Each row of a before or after table is a point. One or more steps were done to the points. Then noise was added and the rows were shuffled. The steps act on how far a point lies along the listed directions, d1 being the first. Write out the steps. A step turns or swaps two directions, mirrors them in a line or flattens them onto one, adds a multiple of one to another, or multiplies one. Angles are multiples of 10 degrees, from the lower direction toward the higher: turns from -170 to 170, lines from 10 to 170 but not 90. Use the fewest steps. Two steps may share a direction if one is a turn and the other turns, adds or multiplies; they go together, in the order done. Otherwise the lowest direction goes first.
In the rows, zero is written as 128.

Directions:
(1): [101 135  91]
(2): [162 153 108]
Before (14 x 3):
[[138 143 116]
 [155 159  85]
 [115 125 101]
 [148 161 125]
 [109 119 136]
 [167 153 108]
 [172 129 132]
 [142 138 141]
 [144 112 170]
 [163 138 131]
 [166 146 130]
 [120 108 162]
 [103 134  48]
 [223 171 171]]
After (14 x 3):
[[168 146 121]
 [160 143 124]
 [163 148 123]
 [142 138 127]
 [126 107 122]
 [124 118 126]
 [129 127 126]
 [207 188 124]
 [150 157 134]
 [167 135 120]
 [111 118 131]
 [171 148 122]
 [108 120 133]
 [140 144 130]]
Steps: flatten d1 and d2 onto the line at 110 degrees

Directions:
(1): [148  99  98 125  96  96 160 152]
(2): [117 113 136 103 117 108 144  65]
(3): [148  82 136 153 104 161 101 114]
(4): [119 111  74 105 156 161 133 120]
(5): [102 107 160  82 113 149 134 158]
Before (14 x 8):
[[100 124  98 107 157 184 118 104]
 [110 127 142 122 122 133 146 148]
 [108 131 161 123 137 132 118 125]
 [106 126 119 116 144 147 125 166]
 [118 130 143 115 132 110 131 141]
 [145 134 128 142 128 137 114 199]
 [119 131 133 127 125 105 130 131]
 [121 122 138 105 101 130 127 161]
 [102 149 176 115 150 142  98 113]
 [132 121 153 134 133 142 126 126]
 [100 125 146 120 123 141 141 142]
 [131 115 144 130 128 109 128 134]
 [136  90 110 128 122 149 125 125]
 [142 130 121 140 143 175 110 240]]
After (14 x 8):
[[ 79 208 214 138 212 186  42  51]
 [108 136 136 136 133 126 137  90]
 [ 95  71 160  37  98 133 160 110]
 [135 110 112 112  87  89 150 109]
 [128 127 125 135 119 101 135 142]
 [ 96 115 126  98 137 134 133 100]
 [127 131 134 127 131  99 133 118]
 [120  85 150  74  87 110 155 140]
 [124 137 161 135 145 148 115 104]
 [ 83 163 126 120 195 211  86  68]
 [138 110 136 135 121  98 135 136]
 [144  85  93 125 113 127 142 130]
 [100 162 173 140 166 145  92  85]
 [119 122 128 133 116 113 154 110]]
Steps: multiply d1 by 3; turn d2 and d5 by -110 degrees; multiply d3 by 0.7

Directions:
(1): [141 125 123  74 102 132  98 124 163 141 106 128  70 115]
(2): [100 147 165 119 106 166 105 101  73 100 133 113 114 120]
(3): [131 139 112 201 108 116  89 144 131 127 143 120  83 131]
Before (11 x 14):
[[115 124 138 119 155 133 171 131 106 110 117 129 182 139]
 [136 108 109 167 157 119 151 145 130 131 117 137 170 142]
 [113 138 141 154 164 123 152 128  92 130 136 135 156 123]
 [120 125 136 161 141 131 148 130 105 108 135 128 158 131]
 [140 132 132 157 148 126 125 137 125 145 146 125 137 127]
 [112 113 111 157 147 122 175 136 129 132 138 135 150 137]
 [147 118 117  31  79 145  81 128 191 148  75 117   7 113]
 [129 133 144 141 134 123 129 140 107 130 128 115 154 132]
 [115 119 131 118 144 137 160 114 120 117 135 137 146 129]
 [118 139 118 152 150 128 134 135 102 116 129 122 128 138]
 [141 109 126 143 150 123 157 134 119 129 157 133 165 126]]
After (11 x 14):
[[116 144 124 141 132 138 111 128 101 113 124 117  97 132]
 [105 145 161 109 138 147 126 109  83 123 124 127 118 111]
 [126 136 152 118 120 134 113 131 104 126 121 111 131 126]
 [ 92 126 139 140 129 153 157 114  91 111 139 124 136 129]
 [181  89  54 135 159  67 169 187 242 182 102 146 121 147]
 [109 125 144 158 136 156 130 119  79 105 121 123 157 134]
 [123 120 154 114 133 152 142 111  87 112 153 124 152 118]
 [114 132 153 126 115 152 120 113  97 101 125 120 119 119]
 [111 118 143  78 140 150 161 102 116 115 125 136 144 123]
 [131 140 142 162 133 139 106 129 108 135 149 118 118 123]
 [104 127 166  47 141 162 165 105  91 101 101 125 172 126]]
Steps: turn d1 and d2 by -80 degrees; multiply d3 by 2
